Each row is a point. The points of each table are mixes of a few directions, plus a little noise. How many directions does each table use, and how many do they share? Where both have some left over, give the other angles between the two spaces (their principal angles), to ten degrees, smallest first.
In the rows, 128 means zero.

First (5 x 3):
[[138 152 137]
 [124 112 108]
 [152 169 106]
 [ 76  34 157]
 [149 173 131]]
Second (7 x 3):
[[140 162 152]
 [ 83  58 186]
 [ 99  72 135]
 [150 182 145]
 [143 147 103]
 [126 110  95]
 [155 164  80]]
Directions: first 2, second 2, shared 2

First, 8 rows:
[[116 118 146 124 167 109]
 [122 205 214 135  97 100]
 [103  99 108 114 162 126]
 [120  94 126 121 179 137]
 [167 140 154 146 121 127]
 [168 103  57 133  69 249]
 [126 136  90 130  93  80]
 [103 131 126 120 136  96]]
Second:
[[128  58  59 115 173 139]
 [128 169 101  87  84  72]
 [126 143 131 121 115 118]
 [194 129 141 168 121  86]
 [114 152 167 137 119 146]
 [ 92  75 170 169 191 233]
 [136 126 121 128 127 119]
 [106 172 134  99  93 111]]
Directions: first 4, second 3, shared 2; angles 30

First (9 x 8):
[[124  96 117  40  27 122 123 143]
 [129 152 142 205 213 137 136 113]
 [117  86 156  90  61 152 146 120]
 [123 136 167 218 212 156 151  99]
 [127 138 145 180 181 140 138 114]
 [124 111 133 101  92 133 131 128]
 [130 119 103  62  64 110 113 147]
 [133 145 113 136 148 116 119 134]
 [143 170  75 120 154  85  95 154]]
Second, 8 rows:
[[171 110 131 142 113 109  77 147]
 [186 109 158  91 151 109 151 151]
 [ 31 140 115  99  91 151 183 109]
 [105 159  87 130 120 157 117  87]
 [135  69  59 103 190 157 142 136]
 [113 136 141 166 111 119 104 131]
 [ 85 197 189 190 155 126 167 102]
 [200 102 145 100  93  96  85 160]]
Directions: first 2, second 5, shared 1; angles 60

First (8 x 11):
[[156  84 101 162 147 108 138  80 108 118 167]
 [139  17 113 164 158 136 151   7  77 110 187]
 [138 163 120 128 122 113 121 166 143 133 118]
 [124 176 133 114 115 124 118 181 150 136 103]
 [106 149 149 104 117 145 122 152 138 133 104]
 [ 88 149 165  87 112 162 122 151 137 135  92]
 [131 149 126 126 124 122 125 150 137 131 120]
 [140 137 117 137 129 115 126 138 132 128 132]]
Second:
[[ 67 131 120  85 118 145 112 132 154 139  52]
 [163 126 112 178 144 125 158 125 123 128 200]
 [114  76 154 131 137 164 148  71  98 121 163]
 [180 134 160 129 120  98 109 135  98 111 147]
 [144 127 169 139 128 154 147 126 106 123 183]
 [100 142  77  94 119  86  86 145 164 135  24]
 [132 148 119 137 128 125 133 150 141 133 133]
 [124 139 115 131 129 125 129 140 140 133 122]]
Directions: first 2, second 4, shared 2

First:
[[105 167 116  94 132 137 150 159 128 102 141 127  79 200]
 [121 166 141  94 132 162 156 171 124 108 161 117  91 137]
 [130  83 101 170 126  77  89  69 135 151  77 142 168 145]
 [161 131 157 115 101 125 168 156 134 127 186 125 139  65]
 [140  90 150 164 133 152  91 101 112 150  95 158 155  16]
 [108 148 109 115 142 127 129 132 133 119 122 105 113 205]
 [151 118 152 124  93 122 149 144 119 121 153 193 109  39]
 [113 179 121  88 149 146 161 167 144 113 170  42 118 232]
 [123  70 106 188 144 103  59  53 125 162  47 142 179 113]]
Second:
[[126 132 122 110  84  96 151 145 116  98 134 242  58 111]
 [150 143 146 111 121 129 164 153 142 130 183  75 151 124]
 [166 121 170 133 129 155 146 142 135 149 177  67 184  39]
 [130 126 129 122 106 116 136 135 120 116 129 187  97 103]
 [135 101 145 153 132 149 100 110 114 142 101 157 142  41]
 [121 117 127 154 174 160  89 100 133 157  98  41 187 140]
 [104 145  98 121 152 119 120 120 140 126 113  76 131 239]
 [135 135 130 106  85 100 161 152 121 102 151 216  72 106]
 [ 85 132  85 140 170 126  85  95 131 131  66  90 129 249]]
Directions: first 4, second 3, shared 3

First, 9 rows:
[[104  96 114 191 138 137  76 191 234  81  61 209 150 117 166  87 128 116
  198 135]
 [156 111 100 108 131  91  91 133 134 155 127 139 122 166 139 163 157 130
  131 133]
 [ 86 176 190 102 114 186 207  54  84  74 142  73 121  77  38  88 103  95
  112  98]
 [147 112 102 160 136 112 113 178 125 176 143 140 135 138 201 142 115 169
  111 153]
 [154 108  96 162 138 107 110 186 121 187 147 142 136 142 214 148 116 178
  106 157]
 [108 149 152 159 127 166 178 136 100 128 151 107 135  87 148  98  83 151
  104 134]
 [155 104  98  49 123  66  52  81 172 108  86 152 110 197  53 177 213  68
  174 105]
 [115 157 158 102 120 152 176  82  82 117 153  83 120 109  82 120 115 118
  104 113]
 [125 141 142 116 124 137 152 107 101 128 143 105 123 120 111 127 121 127
  112 123]]
Second (9 x 20):
[[144 143 106 102 155 100  58 140 155 198 133 171 138 128 166 162 156 113
  129 122]
 [125 104  67 111 156 111  28  86 198 201 120 160 144 132 111 180 230 132
  165  75]
 [119 122 132 152 103 165 178  84  83 105 135  74 109 145  84 126 104 160
  115 132]
 [144 146 129  98 157  86  74 184 166 164 126 189 147 112 189 133 138  91
  132 135]
 [122 124 160 132 123 119 165 175 139  63 116 139 136 106 142  83 105 106
  136 142]
 [127 128 156 121 134 105 141 189 154  81 115 159 143 101 159  88 115  96
  139 139]
 [140 163 130 148  97 180 182  57  10 173 165  49  85 176 101 164  54 182
   65 161]
 [ 98  77 112 152 116 146 144  90 169  67 106 104 134 120  61 109 183 144
  171  87]
 [132 147 159 136 113 140 181 144  80 101 137 107 115 131 139 108  67 129
  100 160]]
Directions: first 3, second 3, shared 0; angles 30, 40, 60

First (10 x 24):
[[142 107  80 170 150 169 150 161 140 154 119 181 102 158  97  67 115 124
  107 139 129 156 105 153]
 [149 135 109 138 108 133 130 126 102  84 157 170 120 113 131 132 136 145
  166 119 116 118 144 112]
 [128 147 158 107 100 100 111 101 104  84 152 111 147  96 152 181 143 138
  173 115 121 100 152 100]
 [110 116 201 172 121 117 112 120 126 135 141  98 183 109 115 190 129  97
  238 130 125 108 114 125]
 [114 149 178  89 105  87 106  95 115 102 139  75 156  95 158 192 141 131
  156 117 126  99 150 103]
 [143 118  62 130 150 159 150 154 142 150 109 170  84 161 114  55 117 138
   50 136 133 158 118 149]
 [119 137 100  68 145 120 133 126 150 157  92  95  98 148 147  92 124 140
    7 132 142 147 132 138]
 [121 142 153 100 113 104 115 108 119 108 136 100 142 109 148 164 137 134
  139 120 127 111 144 111]
 [125 130 112 106 138 128 132 130 141 146 109 117 113 140 132 106 124 132
   72 131 135 138 127 136]
 [130  99 125 199 149 162 141 157 141 162 125 163 135 149  88 102 114 102
  172 141 127 145  96 152]]
Second (11 x 24):
[[132 139 148 113 139 141  94 131 113 175 123 138 113 152 113 138 124 137
  164 112  99 103 123 153]
 [116 120 135 125 123 113 130 118 122 136 112 125 128 130 129 132 141 121
  131 125 106 137 145 120]
 [153 153 147 118 163 150 107 138 141 156 141 147 117 140 109 120  98 133
  150 108 137  97  99 140]
 [107 112 132 129 115  99 143 110 123 124 104 120 133 121 134 131 150 114
  120 131 104 152 158 107]
 [137 123  91 151 115 135 163 141 147  60 157 117 146 100 149 117 120 130
   83 154 190 145 112 114]
 [166 141  95 155 151 144 180 150 188  40 180 132 150  86 142  91  82 123
   67 145 240 136  79  93]
 [ 96 113 131 112  88 133  78 124  63 186 102 115 113 166 126 169 173 149
  174 131  49 117 160 181]
 [128 119 127 142 143  90 188 111 175  74 122 128 147  88 138  99 119  95
   80 130 165 166 137  61]
 [163 160 164 118 190 134 128 129 172 150 137 159 119 128 102 101  79 114
  140  95 150 104  95 105]
 [119 129 139 116 120 136  93 127  99 170 117 128 116 153 120 147 142 140
  161 121  87 112 137 159]
 [ 90 100 100 129  63 131 103 129  64 136 115  99 127 147 147 168 181 151
  140 155  80 138 163 174]]
Directions: first 3, second 3, shared 0; angles 70, 70, 80

First, 11 rows:
[[137 111 126 176 135 136 132 125 126 169 106 109 115 185 167 103 110 114
  164 153 189  99 139 188 120  80 104  91 117 106 149 173]
 [163  84 154 138 132 131 139 102 136 120 152  90 131 129 195 130 167 145
  180 168 194 112  98 163 124 116  94 124  93  88 119 126]
 [117 186 119 101 134 128 125 136 108  98 151 154 121  65  72 122 126 145
   66 102  89 155 145  73 123 179 194 140 153 191 143  87]
 [130  59 143 118 109 121 123 121 161 134 112 113 151 167 163 163 145 112
  178 137 114 119  92 146 145  98  51 150 105  62  81 143]
 [109 181 111 113 131 125 123 145 113 120 127 156 121  97  71 121 104 127
   74  97  81 147 154  87 127 158 181 133 159 178 142 111]
 [ 89 180  90 123 124 121 118 165 116 152  79 174 119 148  52 122  65  97
   73  77  49 143 174 101 134 129 165 124 175 167 141 153]
 [226  71 147  79 121 100 168 124 128 124  83  87 135 157 232 164 149 108
  217 148 126 124 116 193 165 117  80 142 107  22  84 190]
 [125 187 111 187 156 143 134 134  93 156 130 127  92 136 120  67  94 137
  102 142 197 112 174 159 101 114 193  74 146 183 199 146]
 [146 101 129  78 110 108 133 137 140 117  98 134 146 134 134 171 130 108
  145 108  59 143 119 118 157 136  98 162 130  84  82 143]
 [105  96 138 170 127 143 115 115 144 144 145 114 130 155 146 116 138 133
  149 153 184 106 108 149 113  96  92 113 107 118 133 125]
 [ 63 150 143 126 126 150  91 106 144  72 228 147 142  33  56 129 178 184
   57 125 131 148  88  31  98 184 157 159 119 213 130   7]]
Second (8 x 32):
[[ 36 117 141 153 126 159  77 145 155 144 145 196 145 147  65 156  86 121
   66  98  78 163 147  90 131 158 121 114 117 159 108  99]
 [145 192  85 111 108  84 142  70 130 128 111  36 118 120  96  34 149 112
  140 119 168  69  99 109  80  35 164 191 173 148 161 114]
 [112  41 130 166 106 130 121 117 168 161 109  94 148 205 171 141 150 110
  205 163 169  82  73 171 128  45  11 131  99  57 102 157]
 [163 192  63  85 101  71 160 109 115 127  73  60 118 122  87  69 139 100
  145 103 104  78 107 105 107  48 150 193 196 136 151 146]
 [102 115 187 128 149 164  96 114 139  99 198 171 138  85 134 157 131 160
   80 129 136 183 145 106 129 214 161 111  83 151 107  70]
 [154 131 138 149 148 140 139 141 109 145 117 138 113 146 164 124 105 127
  135 140 156 135 163 173 136 141 147  86 119 121 145 163]
 [170 117 157  93 142 131 140 146 113 113 123 159 128 112 166 171 116 130
  126 122  93 172 160 144 162 195 149 112 112 103 105 146]
 [145 120 125 141 143 146 151 181  95 107 148 172 118  87 139 173 146 164
  127 150 121 143 129 127 151 189 122  87 126 151 146 129]]
Directions: first 4, second 6, shared 4

First, 9 rows:
[[ 99 139 115  39 114 185 117 117 192  96 102 108 153 137  72 119 117 104
  133 153 158 157 203 155 116 100 145 138 146 136 113 141]
 [144  52 137 216 122  99 166 168  50 181 150 155  79 127 168 155 125 156
   87 116 106  56  84 112 111 158  81 126 122 132 143 115]
 [134  85 132 169 123 117 149 150  90 155 138 141 102 128 145 142 125 142
  105 124 119  90 111 122 117 142 103 128 127 131 135 122]
 [106  78 120  91 106 174 146 148 143 133 114 125 118 138  92 140 112 122
  100 149 146 104 184 148  99 118 110 139 146 141 122 134]
 [171 249 143 186 175  39  81  78 114 107 153 129 159 108 195  98 162 134
  195  87  95 194  20  90 192 143 175 106  92 100 137 119]
 [144 204 132 131 151  95  96  94 143 104 134 121 155 119 148 107 145 123
  170 113 119 178  90 115 162 127 162 119 113 114 128 127]
 [100 119 116  52 111 184 126 127 179 106 105 112 143 138  76 126 114 109
  122 153 155 141 200 154 110 104 135 139 147 138 115 139]
 [123  31 129 168 107 140 172 174  78 173 134 147  82 134 131 158 114 145
   74 134 125  53 136 131  92 143  78 135 137 141 135 123]
 [131 196 127 100 143 119  98  96 162  97 124 115 160 123 126 107 138 116
  165 123 130 180 122 126 153 117 163 123 122 119 123 132]]
Second, 10 rows:
[[129  59 116 140 138 171 175 191  91 168 154 152 149 141  96 137 101  86
   84 130 111  43 132 194 104 167  91 178 127 109 148 108]
 [159 151 135 193 158  83 129 134  84 146 159 145 140 121 167 121 137 124
  139 101  95 114  53 126 152 160 128 134 105 105 145 111]
 [ 98 164 125  43 101 153  94  82 205  79  85  95 124 128  99 121 134 142
  151 153 169 200 201 104 124  75 159 101 149 154 100 155]
 [113  50 112 104 124 195 173 188 116 157 138 142 146 145  74 139  96  86
   80 144 128  52 171 197  93 150  92 176 139 120 139 116]
 [134 100 131 159 127 120 143 144 100 148 137 138 113 128 140 137 126 135
  112 124 119 100 113 126 121 140 111 130 126 128 134 123]
 [127 168 136 122 121 101 100  90 150 105 112 114 113 120 149 124 145 156
  154 127 139 179 126  85 142 104 150  96 129 141 116 141]
 [136  84 120 151 143 150 162 176  91 161 155 150 148 136 113 132 110  94
   99 123 107  63 113 178 117 164 101 167 121 107 147 109]
 [156 189 146 189 143  49  98  88 107 121 136 128 110 111 195 121 158 166
  165 102 111 173  55  68 164 128 150  90 109 126 129 129]
 [100 122 139  95  77 117 102  80 170 100  78 100  59 122 141 144 144 197
  133 150 171 187 186  49 112  68 137  67 153 179  96 162]
 [129 193 121  84 149 140 103 107 168  97 128 117 180 128 106 103 130  94
  162 126 129 170 132 152 150 124 162 141 122 111 126 127]]
Directions: first 2, second 3, shared 2

First:
[[134 128 132 126 127 141 133 111 133 127 127 129 129 143 135 123 135 131
  143 134 131 139 136 125 127 126 130 128 136 112 129 128]
 [159 130 105 154 174 129 133 131 112 158 157 126  71  88 117 122  93 165
   92 113 103 101 156  87 152  61  88 116 105 134 120  95]
 [104 127 140 111  98 120 122 134 136 110 110 128 164 146 132 135 147 102
  144 134 142 139 105 156 112 173 154 136 138 133 132 149]
 [ 95 128 122 128 116  79 106 186 117 124 125 125 144  85 108 148 113 105
   87 110 124  95  91 152 123 158 138 130 105 182 128 137]
 [130 124 161  97  87 184 147  55 160  97  97 134 177 225 165 111 189 110
  219 166 162 199 137 148 104 173 166 140 182  57 138 157]
 [141 129 120 138 145 130 130 128 122 139 139 127 106 115 124 125 115 142
  115 123 119 118 139 112 137 103 113 123 119 129 125 116]
 [143 132  90 166 185  84 116 187  93 168 167 123  59  31  93 137  61 162
   36  89  88  57 136  90 160  56  76 112  73 187 117  87]
 [119 124 169  88  71 182 144  56 166  88  88 135 197 237 168 114 200  97
  230 171 169 207 126 163  96 197 181 144 188  57 140 169]
 [128 130 112 142 147 102 120 162 113 142 142 125 105  83 111 136 100 137
   86 111 112  96 124 119 139 106 110 122 103 160 123 114]]
Second (11 x 32):
[[138 135 134 127 127 114 127 134 135 119 134 127 130 115 115 124 135 117
  124 121 122 124 126 137 130 132 125 145 128 132 120 130]
 [145 155 149 125 115  46 109 189 148  91 150 124 147  53  65 127 148  70
   88  91 104  89  97 178 131 163 123 196 115 175 100 141]
 [115 111 115 129 135 174 138  95 115 150 114 130 118 170 165 130 115 161
  150 149 143 149 144 100 125 110 132  87 134 104 145 121]
 [171 138 142 128 136 145 143  93 147 118 141 130 118 139 122 106 151 129
  152 131 121 145 154 122 135 110 116 153 145  93 116 123]
 [211 162 165 126 135 107 142 105 172  89 163 129 122 102  80  91 179  96
  145 111 102 134 154 147 142 119 104 210 149  95  91 128]
 [  7  93  83 128 108 104  93 208  71 166  87 124 151 117 161 187  60 139
   72 129 153  91  64 132 108 168 164  43  85 214 167 138]
 [187 152 155 127 132 111 137 114 160  99 154 128 124 107  91 101 165 103
  139 115 108 131 145 143 138 123 111 189 143 106 101 128]
 [ 57  84  86 131 133 205 133  98  81 184  87 131 118 203 210 155  77 194
  146 168 165 154 133  77 115 108 148  19 123 116 175 118]
 [154 131 135 129 135 152 140  95 137 127 134 130 118 147 134 114 140 137
  150 136 127 145 150 116 132 111 120 134 142  97 125 123]
 [ 96  97 102 131 138 207 143  76 101 169 101 132 113 201 195 136 100 187
  162 165 155 162 151  79 122  97 137  51 136  91 161 116]
 [127 149 142 125 112  45 105 199 140  98 143 124 149  54  71 136 137  74
   80  92 108  85  89 177 129 168 129 181 109 186 106 142]]
Directions: first 2, second 2, shared 1; angles 90

First:
[[124 121 115 146 145 124 118 109 128 136 133 135 106 160 128 135 115 116
  129 144 125 143 117 140 139 127 105 122 134 106 129 148]
 [123 139 127 133 134 132 132 128 122 121 136 126 125 133 127 127 128 124
  124 135 128 138 128 129 124 128 119 121 137 125 135 135]
 [131 123 129 123 123 126 127 130 131 132 123 129 132 122 129 128 129 132
  130 123 128 121 130 126 129 128 136 132 122 132 124 122]
 [118 138 118 148 148 130 127 113 120 124 142 129 107 158 126 131 120 114
  124 149 126 151 120 138 130 127  99 115 144 108 138 152]
 [167  65 146  72  67 109 112 154 168 165  73 139 177  56 136 127 140 169
  152  65 131  48 145 108 144 127 218 177  62 175  81  57]
 [121 144 129 133 134 134 136 130 119 117 138 123 127 131 127 126 131 124
  122 135 129 139 129 127 120 129 118 120 140 126 138 135]
 [121 144 129 134 135 134 135 130 119 117 138 123 126 132 126 126 130 124
  122 136 128 140 129 128 120 129 117 119 141 126 138 136]
 [118 150 129 136 138 136 138 131 116 112 142 121 125 133 125 125 132 122
  121 138 129 144 129 127 117 129 113 117 145 125 141 139]]
Second:
[[126 143 122 138 112 141 135 120 119 108 109 164 120 141 137 129 127 120
  136 148 101 139 188 141 132 145 162 140 120  98 146 103]
 [127 133 126 132 122 133 131 125 125 121 121 141 125 133 131 128 128 126
  131 136 118 132 150 133 129 134 141 133 125 117 135 118]
 [126 138 123 134 117 137 133 122 122 115 115 152 122 136 134 130 127 123
  133 142 109 135 169 137 131 139 151 137 123 107 140 111]
 [125 143 122 139 111 142 136 120 119 107 108 166 120 141 137 130 127 119
  136 150  99 139 192 142 132 146 165 142 120  95 147 100]
 [129 124 130 125 132 124 126 131 130 133 134 118 130 124 126 127 129 130
  126 122 136 125 111 124 127 123 118 124 130 137 123 135]
 [131 113 134 118 143 114 121 137 137 147 146  93 135 115 119 126 129 136
  120 108 155 118  69 115 124 111  94 115 135 159 110 153]
 [127 132 126 130 124 132 130 126 125 122 123 138 126 132 130 128 128 126
  130 134 121 130 144 131 129 133 137 132 127 119 132 121]
 [127 133 126 131 123 132 130 125 125 122 123 139 125 132 131 129 128 126
  130 134 119 131 146 132 129 133 138 132 125 118 134 120]
 [126 139 124 135 117 137 134 122 122 115 114 154 122 137 135 130 127 122
  133 143 108 135 171 137 131 140 153 138 122 106 141 110]
 [132 112 135 117 146 113 120 137 138 149 149  88 136 114 118 126 129 137
  120 106 158 117  61 113 123 110  90 113 136 162 109 156]
 [134  99 140 108 161 102 114 145 146 167 166  56 144 102 110 123 130 144
  113  87 184 108   7 101 120  94  58 102 143 190  92 180]]
Directions: first 2, second 1, shared 0; angles 90

First, 11 rows:
[[124 137 110 100 123 118 137 166 108 161  99 123 137 114 136 117 128 187
  127 111 120 127 106 113  87 116 119 118 125 135 123 188]
 [108 115 169  76 143  77 129 153 158 123 162 123 151 152 135  75  75 125
  137 114 141 128  52 116  74 139 159 114  73 124 151 145]
 [143 145 107 151 128 122 112 119 124 125  86 169 100  96 101 161 166 155
   85 148 118 114 181 121 132 111  93 111 155 109  85 137]
 [123 125 139 137 132 112 130 134 127 133  60 174  83 116 127 135 153 184
   49 154 126 117 142  84  96 102 116 106 141  89  79 155]
 [153 173  80  92 132  85  96 150 128 140 166 120 178  94  80 133 124 127
  186  91 111 113 134 178 107 134  84 114 110 167 134 155]
 [147 132 136 179 126 159 128  69 122 124 168  84 118 174 143 149 150  22
  172 116 138 146 155 168 180 137 136 163 128 158 145   7]
 [107  99 118 111 109 183 153 148 117 120 169  88 173 124 153 112  88 129
  186 124 128 144 100 135 173 155 161 155 140 146 183 166]
 [ 95  84 197 120 134 136 164 126 141 127 129 109 110 188 186  81  92 114
  107 133 152 148  57  85 104 131 191 141  96 108 150 104]
 [135 142 155 140 144  86 119 113 135 142  88 151  83 153 130 128 156 126
   73 128 134 123 129 106  77 103 117 110 109 109  86  91]
 [142 139  99 138 128 122  97 122 146  90 130 175 133  74  73 161 139 139
  111 155 114 106 186 146 165 133  93 111 157 112 106 150]
 [130 116  98 164 106 208 145 109 101 121 150  92 143 122 146 157 137  99
  177 134 124 145 165 154 214 144 136 167 171 153 160 110]]
Second (8 x 32):
[[141 128  97 121 164 127  86 129 157 107 107 193 147 111 104 169 129 109
  172 155 131 116 128 118 166 129  99  73 134 115  84 127]
 [147 140 123 116 127 128 133 137 118 150 155  74 159 148 147 129 126 128
  175  93 124 134 112 138 119 130 129 139 129 172 142 142]
 [171 131 152 156 158 174  87 147 129 127  72 194 111 101 120 141 153 126
  111 159 126  95 185  96 159 128 142  74 170 100 116 144]
 [123 147 135 120 115 115 149 140 104 157 149  91 132 139 149  98 123 124
  143  86 131 125 106 157  89 135 143 144 103 155 160 108]
 [185 143 181 107 159 160  84 179 107 195  96 124 132 148 132  69 129  96
  154 107 120 125 132  98  83 122 170  97 113 133 178 145]
 [ 99 141 121 158  85 118 189 112 100 118 163  79 117 122 163 134 136 162
  101  94 134 114 134 173 121 140 134 173 140 157 142 110]
 [ 78 129  79 165 115 103 151  93 144  61 126 199 106  79 118 185 138 147
   98 157 145  96 142 165 174 142  92 113 142 102  73  83]
 [ 82  65 134  83 102  97 145  88 166 109 158  70 121 177  93  99  90 130
   71 171 112 220  83  78 114  98 114 209  93  90 129 166]]
Directions: first 5, second 5, shared 1; angles 40, 50, 70, 80
